Rows are points. Examples show where two turns around zero, p and q, send a point. Write where each new point lands after one turn and then the other. Backwards means that the second turn is done in reverse. Each puzzle has new turns, and all numbers are rounded.
In the rows, 128 means zero.

Turn p:
[158  68 140] -> [ 89  76 107]
[109 127 103] -> [121 138 157]
[112 152 153] -> [166 132 124]
[133 165 116] -> [137 166 124]
Turn q:
[118  91 130] -> [108 102 148]
[106 152  96] -> [120 172 139]
[152 164 175] -> [185 119 100]
[136 104 110] -> [ 98 119 125]
Where do these land?
q, then p: [115 127 128] -> [138 124 121]
p, then q: [ 72 169 144] -> [158 103  68]
p, then q: [172 115  99] -> [124 163 169]
q, then p backwards: [120 111 112] -> [131 114 108]
p, then q: [161 119 156] -> [ 86 141 131]

Turn p:
[136 168 159] -> [ 77 128 126]
[ 98  96 119] -> [162 111 151]
[122 153  92] -> [133 104  91]
[156  95 142] -> [140 169 143]
Turn q:
[128 128 134] -> [122 127 129]
[112 129 149] -> [111 108 133]
[181 147 164] -> [ 80 163  98]
[95 86 87] -> [176 119 174]
[124 150 106] -> [150 123 106]
Where do these land?
q, then p: [125 167  94] -> [153 150  88]
q, then p: [155 109 180] -> [112  74 154]
p, then q: [130 104 101] -> [127 161 113]
q, then p: [101 132 137] -> [147 138 147]

Turn p:
[111 113 121 142] -> [106 142 133 137]
[128 213 119 126] -> [182  89 127 181]
[142  98 124 190] -> [ 62 104 135 127]
[109 112 133 110] -> [132 157 133 120]
[107 124 128 123] -> [129 147 135 135]
[126 131 106 103] -> [144 143 103 132]
[172 106 165 103] -> [140 114 131  64]
Turn q:
[116 155 157 133] -> [140 110 139 162]
[148 117 134 128] -> [136 120 111 116]
[155 165  84  99] -> [144 190 103 142]
[102  71 134 177] -> [ 74  82 142  94]
[118 133 131 103] -> [147 139 145 128]
Where do these land?
p, then q: [182 134 132 138] -> [129 138 140  75]
q, then p: [165 141 171 129] -> [ 91 115  89 110]
p, then q: [134 118 142 152] -> [132 114 153 120]
q, then p: [125 101 110 127] -> [154 148 128 128]
p, then q: [ 57 152  84 119] -> [ 83 117  89 191]
p, then q: [105 122 129 103] -> [140 136 112 155]

Turn p:
[136 218 153  93 155 101] -> [189 144 147 125 188  68]
[ 97  72 129 133 136 177] -> [ 91 139  95 149 123 188]
[141 110  96 102 109 119] -> [136  94 105 104 111 131]
[151  78 102 144 144 150] -> [122 108 112 159  84 161]
[133 169 149 136 110  97] -> [132 141 158 108 139  84]
[108 139  84 151 111 142] -> [100  84 148 129 143 142]
[136 143 163 132 109 132] -> [112 153 126 127 132  96]
[135 130 151 146 113 127] -> [110 146 136 129 119 110]
[115  92 125 116 165 107] -> [160 142 125 121 112 172]
Turn q:
[110 141  92 112 149 113] -> [115 144 140  84 122 116]
[117 153 134 113 122 145] -> [118 149 141 143 132 108]
[ 98 138 115 117 101 123] -> [138 140 121 121 118  88]
[129  77 138 133 127 145] -> [171 111 138 138 119 152]
[146 130 126 110 105 156] -> [125 138 136 158  99 126]
[125 187 130 169 119 116] -> [ 79 105 113 134 157  91]
[150  64 108 137 172 124] -> [154 101 145  92 114 190]
[123 119 155 110 178 173] -> [139 149 184 143 154 160]
[153 143 154 151  79  57] -> [113 114  34 138 137 120]
Where do these land?
p, then q: [115 169 130 157 148 224] -> [132  57 163  85 193 124]
q, then p: [178 141 145 157 126 166] -> [ 77 149 147 147 119 165]
p, then q: [121 137 121 156  86  88] -> [163 174 104 139 144 124]
p, then q backwards: [121 101  91 132 146 127] -> [159  94 126 142 137 135]
p, then q backwards: [135 116 142  90 118 136] -> [125 127 132 121 111  88]
p, then q: [120 139 139  78 149  92] -> [ 86 154 128 130 103 166]
q, then p backwards: [114 124 141 116 131 153] -> [129 144 137 142 152 120]
q, then p: [112 105 145 146 127  83] -> [162  93 108 143 113 141]
q, then p: [136 120  97 119 121  83] -> [132  90 100 100 142 129]
